Each row of a before or after table is a point. The points were changed in one or more steps. Then noise was added and the rows were shuffled. The steps act on how far a point lies along the listed directions, d1 being the first. What was done? A step turns or swaps two directions, mirrors them in a line or flattens them onto one, adds a multiple of one to another, or multiplies one. Angles are multiples of 10 degrees, from the lower direction toward the higher: turns from -170 to 170, lines from 10 to 170 but not 90. Use the fewest steps. Two steps may share a direction if one is a turn and the other turns, adds or multiplies; they go together, in the order done. Otherwise the lowest direction goes first.

Directions:
(1): [-48 -14  24]
(2): [ 26 -41  28]
(3): [-11 -36 -42]
Before (9 x 3):
[[-26   2  42]
 [ 83  -7  30]
 [-23   3  26]
 [ 12 -43  11]
 [-30 -41  -5]
 [ 23 -61  14]
 [ 48  -5  -2]
 [ 33  15   9]
 [ 29  21 -48]]
After (9 x 3):
[[-37 -30  -5]
 [ 24 -22  12]
 [-21  20  25]
 [-19  16  34]
 [ 15 -46  -4]
 [ 29 -81  29]
 [-52  12 -14]
 [ 43 -14 -39]
 [-47 -53  -6]]
Steps: turn d1 and d2 by -50 degrees; turn d2 and d3 by 40 degrees

Directions:
(1): [ 32  15 -62 -20  39 -29 -12 -19]
(2): [ 11 -33  -8  20 -30  11 -10 -74]
(3): [ 34 -26  16  28  55  29  39  -1]
Before, 9 rows:
[[ 18  32 -44  -6   9  -6 -10 -19]
 [ 47 -49  -4  49  18  31  22 -59]
 [ 20 -22   3  36  45  27  27  13]
 [-26   8  33   3 -66  14 -23  11]
 [-63  24  16   0 -44  -5 -36  33]
 [-41  15  36 -10 -36   2   4  54]
 [-34  30   6 -31 -11 -13 -13  59]
 [ 12   8 -42  -5  36   0 -10  -1]
 [ 76 -32 -25  16  69   0 -12 -36]]
After:
[[  9  29 -28   3  -3   1   0 -14]
 [-57  34  -8 -12 -41 -20 -47  23]
 [ -7  18   7  -5 -46   2 -26   4]
 [ 17 -24   2  38  41  21  29  11]
 [ 66 -43   9  37  64  19   6 -33]
 [ -2   5 -24   2  15  10  -8   6]
 [ 68 -62  11  66  50  53  47 -55]
 [-41  31   4 -30 -38 -21 -16  44]
 [-45  37  -8 -43 -30 -30 -34  59]]
Steps: multiply d1 by 0.4; add 0.7 times d2 to d3

Directions:
(1): [ 39   0 -14 -43 -24   9  47  20 -24  42 -40 -41]
(2): [ 57 -39  -8  -7  63  25   0 -43  19   5  22 -15]
(3): [ 26 -17  37  41 -41 -23 -33 -29   2 -16 -22 -60]
(4): [ 30 -25 -41  -2   5 -63 -21  -4  -8  -6 -50  47]
(5): [ 21  17  36 -39  23  -9 -57  23 -64   1  21  -2]
(6): [ 27  -4  -8  24   0  53  14  30 -29 -74 -26  11]
Before (13 x 12):
[[ 10  26  33  -9  -6  -9 -20   4 -12  11  17 -22]
 [  9  -8   3  -2   4  14  -2 -12 -11   4  -1 -14]
 [ 56 -33 -26 -10  -1   8  26  12 -12 -16 -35   0]
 [-10   4  29  -2  -6 -33 -38 -11 -16  11   1  -8]
 [ -5   9  27  -5 -12 -34 -32  -3  -6  11 -15 -18]
 [ 11   8  -4 -21  13   4  -2  19  -9   9   1   4]
 [  9  -4  15  19   1 -10 -22 -26  20   5  10 -30]
 [  6 -10  -9   3  34  15   0 -22  10 -16  13  -5]
 [ 14  -3  31   3  -9 -10 -33  -3 -19   6  12 -52]
 [  3   1  17  -6  -7 -15  -5  -7  -1  11  -2 -11]
 [ 33  -6  17 -22  14 -21 -36 -13 -24  10  -3  -8]
 [ 17  -7  30  14  -9 -31 -56 -15  -7   9  14 -32]
 [ 59  -9 -20   3   0  13 -12  44 -73 -77 -61  40]]
After, 13 rows:
[[ 30  -3 -22 -81 119  76  36  -4  -9  46  79  30]
 [ -3   5   2 -11  -8 -17  -1   8  -9   2 -13  13]
 [  4  -4  -3  19   8  16  -3  -6  -4 -43  -8  -7]
 [  4   2 -19  16  -6 -23 -17  10  -3 -25 -28  25]
 [  0   7 -21 -10   5 -33 -34  32 -28  -9  -8  49]
 [ 26 -10 -12  -5  -4 -47 -37  16 -34  -8 -29   8]
 [ 10  10  14 -11   2  13  -4  15  -8   6   6 -19]
 [ 12 -11  -4   2  -3   3  -6  -5 -19  -7 -18  -2]
 [-18  19  -3 -28  10 -27 -14  19 -11  15 -12  28]
 [-24  15   5 -19   6 -25 -22  14 -25   7  -2  33]
 [ 27  12  16  -2 -14 -43 -34   4 -22  -2 -19  -2]
 [  1  23   0 -38  18  15  -6  33 -40  -7   3  33]
 [ 24 -11 -28 -41  34  56  60  24  -1  12  17  12]]
Steps: swap d2 and d6; multiply d4 by 2; turn d3 and d4 by 110 degrees

Directions:
(1): [ 12  40 -51   2   1 -60  40 -22 -47 -11 -49  39   7  42 -21  18   8  29
  -1  33]
(2): [ -2  21 -45  23   7  15  36  35  37  27   9 -33  11  34  -5 -38  58  -6
  75  -9]
(3): [ 57  43  22   5 -11 -68  16  26  32 -34   4 -30  34 -20  46  -8  14 -27
 -34 -23]
(4): [ 49   3  18 -27   3  48  34 -28  72 -34 -21  17  -9  28 -38  36   8  34
  -9 -35]
(5): [-40 -21 -16   9  22   5  55   1  14  -1  -1 -36 -25 -25 -30  -4  51 -16
 -85  34]
Before:
[[-20  20  39  -2 -24 -84 -74  11 -77  14  37  -7  22 -85  72 -24 -78 -65
  -86  43]
 [  3 -18  19 -50 -11  11 -32 -30 -44 -29   9  43 -14  24  -9  23 -36  20
   10   4]
 [ 16  -6  27  12  -6  -3 -16  33  30  -2  38 -53   7 -42  26 -36   2 -37
  -18 -15]
 [-31 -37  37 -19  -3  21 -20  -7 -31  -7  -1  12 -19 -14  -3  46 -38 -17
  -75  23]
 [ -6  13  10   1  -4  -7 -57   1 -36  -3  10   9   8  -4  18  -5 -45  10
   50  12]
 [ 25   7  20   7 -15 -27 -46  15  -3 -17   3  19  21  -2  47 -16 -22 -13
   34 -25]
 [ 22   1  66  -2  -2 -25 -99  12  -1 -33  26   1  21 -30  55 -12 -62 -53
   -7 -18]
 [-11  -5 -51   6   8 -25  16 -11 -35  -2 -34  27 -18   6 -54  19  -4  23
  -29  30]
 [ 55  -3  42 -28  11  17  31  -5  64 -42 -15 -29  -4 -45 -10 -15  27   8
  -58 -16]
 [ 12   4   5  -9   7 -45  -1  12  17 -18  -7 -14  -2   1  12  -2   3  -3
  -65  16]]
After, 10 rows:
[[  19   19  -24   18    0  -48    6   24   -9  -13  -13  -10    4  -21
    -6   -4    7  -13  -27    7]
 [ -28   -2   34  -21  -23  -36 -113  -20 -112   27   16   48    1  -54
    40    3 -123  -26  -32   46]
 [  29   -5   27   -9  -16   16  -44   -6   -3   -4   11   13    8   -2
    -1   -3  -47   10   23  -17]
 [ -41  -39   -3    0   14   37  -35  -24  -24    9   -8   49  -26   14
   -15    7  -19   13   17   13]
 [ -59  -35    0    5   27   25  -85  -10  -51   17   17   28  -18   -9
    -6  -13  -51  -29   21   31]
 [ -48  -22   -3   -6   19   21  -10  -13  -29   -3    6   -5  -29  -18
   -30    8  -16   14  -28   42]
 [ -60  -24  -30  -11   16   -7   14   11  -48    8   26  -23  -24    2
    -5  -30   40  -23  -11   34]
 [ -33    0    3   19  -10  -46  -16   52  -35   13   24  -24   16  -18
    45  -13   -1  -54  -19   27]
 [  40   31   -8   -4   -3   -6  -25   32    8   12    3  -17   19    0
    30  -57   13   10  100  -22]
 [   9    6   -1   -3   -8  -28  -49   23    0    5    5   17    6   27
    31  -16  -26    8   29    2]]
Steps: multiply d1 by 0.4; swap d2 and d4; turn d3 and d5 by -110 degrees

Directions:
(1): [ 38 -18  32  27   2 -37  -3 -11  -4 -20  16  12 -34  13  10 -47   9 -12
  -7 -16  36 -56  23 -55 -13  88   7 -34 -37  11 -27  61 -39  39 -40  25
 -17   3 -67  11   9  20 -39  10 -19  10  59 -26]
(2): [ -5 -20 -42  -7 -15   6  16  40   3  30 -37  19  -4 -41  20  21  85 -59
  -9  51   8  -5  40   1 -20 -72  24 -15 -28 -62  46  17 -57  14 -33  -2
 -41  25  -7   1  18 -18 -28  34  26 -11  32  25]
Before, 12 rows:
[[  6  -3  -3   5   3   5   0  -7   4 -11  -4  -9  -7  -4  -9  14 -14   7
    3  -8   4   9  -4  -4 -18  24  13 -11  -6   0 -19   2 -19  -1 -12  -3
    8   4  14  -9  13   2  -2   4  -6  12   4   6]
 [  7  -1 -39   2  -6  30  14  28 -12   6 -36 -11  -4 -23  -4  13  48 -17
    6  31 -16  11   7   2 -12 -26  -2   0  -2 -41   3   0 -60  16 -13   7
  -18   9   4  -2   3 -23 -16  14   2 -16  12  17]
 [ 15  17  54  21  27 -15  -6 -47  11 -39  26 -24 -18  43 -15 -43 -77  41
    7 -56 -16 -16 -36 -23  -3 116 -16 -14  26  53 -51  -4  32   5  22   1
   31 -30 -12   0  -8  20   8 -42 -29  15 -21  -9]
 [-18  12 -30  -8 -17  41   4   3  12  19 -10 -17  42   1  -9  42 -42  27
   20   9 -38  51 -33  61  29 -52 -14  35  59   5  14 -55  64 -64  55 -21
   26   4  58 -12 -20  -8  53 -19   8 -34 -76  29]
 [ 15  -1  47  18   5 -32   5 -10   3 -39  18   9 -16  38  -5 -39 -63  27
   -1 -21   9 -38  -9 -18  11  99 -18  -6  -9  45 -40  28  20  25  12  22
   15 -16 -33   3  -6   8  20 -30 -21  23  19 -32]
 [ 50  -6  49  48   0 -24 -20 -40  -1 -41  44   5 -40  37   5 -58 -43  34
   -4 -39  30 -30 -14 -57  12 121   9 -27 -19  40 -49  56 -11  45 -19  19
   12  -9 -58  10  -6  27 -22   2 -26  22  42 -47]
 [ 29 -14  20  29   5 -34  -5 -15 -10  -8  19  21 -23  18 -15 -32  -2 -13
   -9 -22  27 -39   2 -30  -7  62  -9   9 -24   7 -35  26  -9  24  -6   4
   -5  10 -35  -9   9  17 -16 -11 -16   0  43  -7]
 [-44  42   4 -14   5  42  -9  -2  -4  -7  19 -32  23  10 -31  39 -78  74
   12  -7 -28  53 -50  59  22 -48  -9  55  58   9 -10 -65  84 -62  80 -21
   57 -14  91 -26 -27 -11  52 -26  -9 -16 -88  17]
 [ -6  -3 -21  -3  -4  -5   8  22  17   1  -6  -9   7 -10  -3  -2  32 -27
    1  11  12  -7  20   0  -4 -19  25  -2 -31 -13  17  35 -33   4 -20 -22
  -23  15   5  -7  -7   1  -4   9  21 -10  14   9]
 [ 38  -9  67  26  11 -46 -12 -54 -18 -21  50  -5 -13  38 -19 -41 -48  45
   12 -55   5 -28 -25 -52  12 119  -1 -21  -1  62 -53  38  -1  15 -18  25
   20 -15 -47   0 -11  26   2 -27 -44  34  31 -41]
 [ -8  -7   9 -19  20   5 -15 -14 -22 -12   2   3   5   2 -12  -9 -11  11
   -4 -35  13 -15 -15   1  10   9  -5  -7 -10   2 -17 -15   9  -4   4  12
   14 -16   6   4 -12   6   8  12  -9  -2  -3 -25]
 [-10 -10 -31   5   0  29  15  37  15  21 -23 -12  18 -23  14  23  38 -34
   -7  19 -13   9  -2  25  -9 -64  11   1  13 -25  32  -7  -3  -8  -2 -14
  -24  -9  16  -3   0 -10 -18  15  25 -17 -22  18]]
After (12 x 48):
[[  31  -14   17   25    5  -33   -8  -16   -6   -9   18   21  -23   13
   -15  -28   -2  -16   -6  -18   19  -32    0  -30    0   58  -14   12
   -20    3  -34   24   -6   19    0    3   -7   12  -34  -11    8   13
   -15  -11  -10   -1   33   -5]
 [ -56   51  -11  -24    5   54  -11    0   -4    1    9  -33   37    9
   -37   57  -80   75   11    1  -43   73  -58   78   25  -84  -14   62
    71   13   -1  -87   95  -76   89  -30   60  -16  112  -32  -37  -10
    67  -26   -3  -20 -107   34]
 [   3    1   38   11    6  -25    7  -15    2  -33   12    6   -5   31
   -10  -21  -65   29   -1  -19   -8  -20  -13   -4   18   73  -21    2
     0   42  -27    8   33    7   15   14   22  -11  -11   -1  -12    3
    31  -31  -17   22    8  -30]
 [   8   -9  -14   -3   -9  -11   11   24   16    1   -1   -3    0    0
     6   -7   28  -29   -2    5   23  -18   26  -10   -8   -6   26  -13
   -36   -7   10   45  -38   11  -26  -12  -24   12  -11   -5   -2    3
    -9   10   15   -9   21    3]
 [ -22   14  -30  -12  -22   44    5    3   17   26  -11  -13   42    3
   -11   50  -39   30   25   14  -49   57  -39   73   29  -68  -15   37
    66    5   28  -67   70  -66   59  -25   28    3   61  -14  -21   -5
    56  -17   10  -36  -86   28]
 [   2  -18  -23    9   -5   20    7   38   15   21  -16   -6   14  -23
    18   11   44  -38  -11   11  -11   -3    6   10  -14  -42   13   -6
     9  -27   26   10  -12    2   -9   -8  -25   -7    1    2    1   -4
   -27   19   22  -18   -8   12]
 [  -4   25   45    4   30    1    0  -44   11  -29   18  -30   -5   38
   -14  -20  -82   53   10  -44  -29   11  -50   -2    2   78  -16    1
    45   52  -42  -36   48   -9   40  -11   43  -32   15   -7   -9   16
    28  -46  -21   16  -52    3]
 [ -14  -12    7  -20   20    6  -10   -8  -21   -6   -5    2   10   -1
    -8   -5  -14   14   -6  -35    1  -11  -20   12   19   -5   -8   -6
    -9    4  -15  -21   12   -5    9    7   15  -19   15    7  -10    6
     8   11  -10   -4  -14  -29]
 [   3   -6   -6    4    4    4   -6   -6   -3   -8   -2   -7   -8   -5
   -12   16   -9   11    2   -7    3   11   -7    1  -21   25   13   -9
    -1   -2  -15    2  -15   -6   -6   -6    7    8   13  -16   15    1
    -5    6   -8    7    6    7]
 [  42   -4   39   45    4   -7  -23  -34   -2  -31   41    5  -34   33
    -8  -42  -49   33    2  -37   21  -14  -20  -42   10   96    8  -20
   -10   39  -45   34    0   37  -11   18   15  -11  -37    5   -6   21
   -14   -1  -18   22   26  -39]
 [  24   -2   56   18    5  -32  -11  -48  -19  -12   46   -9   -4   33
   -23  -26  -54   46   20  -44  -13   -3  -40  -37   17   84   -2   -9
    15   56  -42   12   18   -3   -4   11   24  -14  -18  -11  -12   14
    17  -34  -36   33    8  -34]
 [  20   -5  -28   12   -9   21   19   30  -10   -1  -31   -4  -15  -17
    -3    0   54  -19   16   27   -7    1   14  -13  -10   -4    4   -8
    -8  -37   -9   14  -73   25  -23   10  -24    9  -14    2    7  -16
   -21   20   -1  -18   26   16]]
Steps: add 0.5 times d2 to d1

Directions:
(1): [ 27  10  13  11  40  48  -6 -60   7  46  43  65   6 -11   2 -31  68  -2
 -55  -6  13  30 -21 -22  38  25   6 -19 -22  34 -19 -67  29  38  17 -48
 -14  17 -11  50  24  12 -55 -30 -18  18 -24 -33  -9  33 -47 -28 -45   0
  20   5 -48 -36  18 -13 -24 -31  24 -49]
(2): [-24  20  13 -12   9 -22 -35 -17   7   8 -32 -23 -47  38 -76 -74  46  -4
  37   5  -5 -64 -24 -12   7  16   6  -3  25 -70 -14  -1  -5 -54 -27 -41
  40  25 -29  -6 -12  11  18 -40  15 -18  58   7  22 -10  14  -1 -67  37
   6  44 -48 -23 -39  50 -43  -3   4 -14]
Before, 12 rows:
[[  43  -13   13   41   49   86    0  -53   13   38   77   74   46  -67
    88   36   12   -4  -95  -18    9   81   -7   -7   33    5   -5  -29
   -45  104  -14  -88   48   80   32  -48  -71   -3   18   66   29    7
   -73  -20  -35   36  -63  -46  -34   61  -65  -16   11  -40   -5  -33
   -14  -21   45  -57   -7  -48   21  -43]
 [   2   -3   12   -2  -31   15   12   15  -20   14    1    8    7    4
    -5   25   -7  -12   -8    6    1   -4    1  -13  -11   -7  -13    1
    15    7    7    7  -17    8  -21   31  -29    8   10  -27   19    8
     6    0    0    8  -10   -1   10  -12   -8   -4    3  -24  -18    0
    18   -4   11  -21    9    2  -11    5]
 [ -21   -5  -21  -39  -18  -49   11   65    2  -43  -41  -67  -23   26
   -39   17  -38  -11   68    3    8  -38   16   34  -21  -19  -10   20
    32  -52   10   66  -26  -45  -14   38   27   -5   11  -41  -47   -5
    31   22   19  -26   20   34   23  -30   67   26   55    0  -20   12
    51   25  -29   31   -2   30  -18   33]
 [   7   10   12   23   45   88    9  -64   15   59   37   54    5  -13
    15  -11   56   -5  -61  -10   15   65  -30  -21   45   18   10  -15
   -38   74   -7  -73   37   58   23  -45  -18    8  -15   60   52    7
   -51  -17   -1   30  -57  -21   -8   44  -65  -26  -21    0   29   -8
   -34  -40   34  -10   -2  -27   42  -18]
 [ -35   -8   10  -36   -4  -13    5   32   13    3  -33   -7  -28   30
   -30  -22   -7   -2   19   -4  -18  -13    2    4  -20   -4   -6    9
    13  -10  -10   28    2  -41  -32  -11   11   -2  -17  -10    9   -3
    27   -3   21  -13   10    9   17  -14   18   10  -31   19   23   14
    -8    7  -27   41  -20   18    0   39]
 [  -1  -12  -15  -23  -45  -30   -3   49    0  -22  -49  -53  -13    6
   -21   33  -40   15   48    0  -28  -28   20   27  -31  -19  -11   22
    17   -7   34   58  -38  -40    9   36   -6   -7   17  -60  -13   -3
    44   22   17  -18    9   -3    4  -23   29   15   36   -8  -29  -22
    35   13   -9    2   26   12  -41   50]
 [ -19  -30  -28   10  -71  -30   33   65  -16  -37  -24  -17   46  -18
    78  102  -89  -12   19    9   18   60   48   35  -34  -13    3   -3
    -9   33   14   60  -32   19   24   71   -4  -51   37   -7   15  -22
    33   69   14   13  -31   34   -8   -2   39   46  108  -33  -28  -30
   102   34    0  -36   56   10  -24   72]
 [  20    9  -19   -1    7   40   21  -23  -20    8   26   27   32  -32
    40   23    8   -1  -36   -8   12   23    4   -3   13    0    7   -8
   -16   46    3  -25   25   29   24  -17  -17   -2   11   37    5    5
   -38    3   -9   15  -36  -23    6   16  -12  -26    9   -5    0  -26
    18  -13  -14   -3   19  -13   17  -21]
 [ -19   11  -28  -11  -24  -16   -2   80  -17  -44  -31  -75    8   -1
    32   20  -60   11   64    5  -23    2   26   19  -44  -30  -20   20
     8  -31   25   64  -32  -15   -8   35  -19    0    9  -71  -21  -36
    28   61   13  -17   -3   29    6  -35   41   27   46   -2  -17  -51
    45   43  -15    7   46   21  -24   34]
 [  20  -14   -3   12  -30    4   29   22    2   -8   19   23   24  -38
    55   43  -37   -6  -20    0    2   52   20    1   -8  -39    6    5
   -22   71   14   18   18   29   24   33  -27  -27    7  -11   -6   -3
    -8   57  -23    5  -30    4  -15  -12  -12   20   70  -11   -3  -41
    45   11   29  -34   20   12   -7   30]
 [   0   26   17   10   51   43  -32  -78   16   58   22   69   -7   13
   -53  -71   98  -10  -30    7   26  -14  -33  -57   41   33   22  -10
    -8  -16  -33  -86   27   14    2  -79    8   58  -30   52   18   13
   -69  -67  -15    7    2  -32   17   35  -19  -24 -115   46   18   42
   -76  -40   16    6  -78  -35   37  -63]
 [ -12    8   14   -9   29   -3  -20  -21    8   30    9   18  -12    9
   -47  -18   51    4    6  -15    0  -25  -29   -3   36   10  -17   10
    16   10  -25  -35   18  -14  -25  -15   12    2  -21   26   12   12
   -13  -29   17    9   -3  -15  -10   11  -16   -3  -29   15    5    1
   -38  -18    1   24  -41  -24   -3  -39]]
After (12 x 64):
[[  23    5  -19   -4    8   49   24  -31  -20   12   32   35   32  -35
    38   21   15    1  -40  -11   13   30    4   -9   19    3    5  -13
   -16   47    2  -32   23   42   32  -24  -19   -3    6   41    3    9
   -47   -1   -8   19  -39  -27    5   26  -23  -29    6   -5    7  -24
    13  -15  -11   -3   18  -18   20  -26]
 [  15   15   14   27   48   95    9  -72   20   63   41   61    3  -13
    19  -14   60    0  -67  -12   13   65  -30  -25   46   21   10  -17
   -44   77  -14  -82   39   60   24  -52  -20   10  -18   60   52    9
   -63  -18   -1   31  -56  -25   -9   50  -70  -30  -30   -1   37   -3
   -38  -40   35   -8   -2  -28   41  -13]
 [ -22   10  -23  -11  -21  -12   -5   76  -19  -39  -26  -68   13   -1
    28   20  -58   11   57    4  -20    7   27   22  -47  -31  -18   21
     4  -24   19   59  -36  -11   -5   36  -18    0    9  -72  -16  -32
    25   58   11  -17   -1   26    4  -32   39   20   42   -2  -12  -53
    42   42  -14    2   41   16  -26   33]
 [ -18    3   11   -7   27   -5  -15  -17    9   25    5   13  -10    1
   -48  -17   43    6    9  -18   -5  -30  -28   -4   32    8  -16   17
    14    5  -27  -23   18  -18  -25  -10   15    3  -17   22    8   11
    -7  -29   20    5   -4  -14   -8    4   -9   -3  -25   15    4    1
   -33  -17    1   22  -40  -18   -9  -35]
 [ -20   -6  -20  -38  -15  -50   11   66    5  -48  -42  -72  -27   22
   -40   22  -45  -10   69    5   10  -38   16   34  -21  -17  -13   22
    35  -59   12   71  -27  -46  -20   40   26   -6   11  -49  -51   -3
    33   25   22  -26   21   42   23  -32   68   30   56   -4  -25   10
    53   26  -30   26    4   32  -19   33]
 [ -33  -10    7  -36   -7  -22    5   36    7   -1  -36  -14  -29   34
   -33  -21  -17   -4   28    0  -19  -12    5    8  -25    0   -2   13
    13  -13  -12   32   -4  -46  -35   -3   18   -5  -18  -15    6    2
    32    0   23  -16   12   12   14  -18   21   15  -24   18   19   15
    -1   10  -34   45  -18   19   -5   47]
 [ -10   29   14    8   42   34  -28  -69   17   46   16   60  -10   14
   -52  -63   86   -8  -21    5   23  -23  -28  -52   35   32   22   -1
    -8  -22  -27  -75   19    8    0  -73   11   60  -27   42   16   14
   -60  -66   -9    8    6  -24   21   27  -12  -18 -101   50   12   45
   -60  -33   11    9  -72  -29   34  -55]
 [  29  -16   -2   11  -24   15   30    6   -2    0   28   34   30  -40
    57   32  -23   -8  -33    1    3   59   14   -5    4  -28   11   -1
   -23   79   13   -3   28   37   27   18  -38  -24    5    2   -4   -2
   -19   49  -32    6  -34   -5  -19   -9  -22   12   65   -9   -1  -42
    29   -2   32  -36   15    6   -4   24]
 [ -13  -30  -27   17  -59  -17   32   49  -14  -20  -12   -3   48  -20
    73   95  -70   -5    2    9   23   69   44   29  -26   -3    3  -10
   -15   43    5   40  -24   32   27   56   -8  -50   41    8   23  -19
    20   57   10   18  -34   26  -16   13   28   38   91  -35  -24  -26
    88   24    7  -35   51    4  -12   61]
 [   4   -7   12    0  -33   19   14   15  -19   18    1   11   10    6
    -6   25   -2   -9   -8    3    5    1    0  -13  -11   -4  -16   -5
    12    7    2    2  -14    8  -17   30  -23   10   11  -25   20    7
     1   -2    0   11  -18   -2   11   -7  -11   -5    1  -28  -15   -1
    14   -6   13  -17    7   -2  -10    1]
 [   1  -12  -12  -23  -42  -29   -4   46    0  -15  -53  -51   -7    5
   -16   31  -38   19   51    6  -31  -32   22   23  -30  -18  -12   23
    14  -11   35   54  -33  -41   10   37   -1   -8   16  -62  -12   -2
    47   22   21  -21    4    1   -1  -25   29   12   40   -3  -28  -22
    31   16   -5   -1   24    8  -39   51]
 [  53   -7   14   46   64   97   -1  -67   16   52   82   87   46  -66
    87   29   25   -8 -106  -23   17   90  -15  -17   38   10   -5  -34
   -49  112  -20 -109   59   89   35  -63  -68   -1   15   81   31   10
   -92  -24  -41   36  -66  -54  -38   68  -77  -19   -2  -40    2  -33
   -26  -29   47  -59   -9  -60   32  -54]]
Steps: add -0.3 times d2 to d1
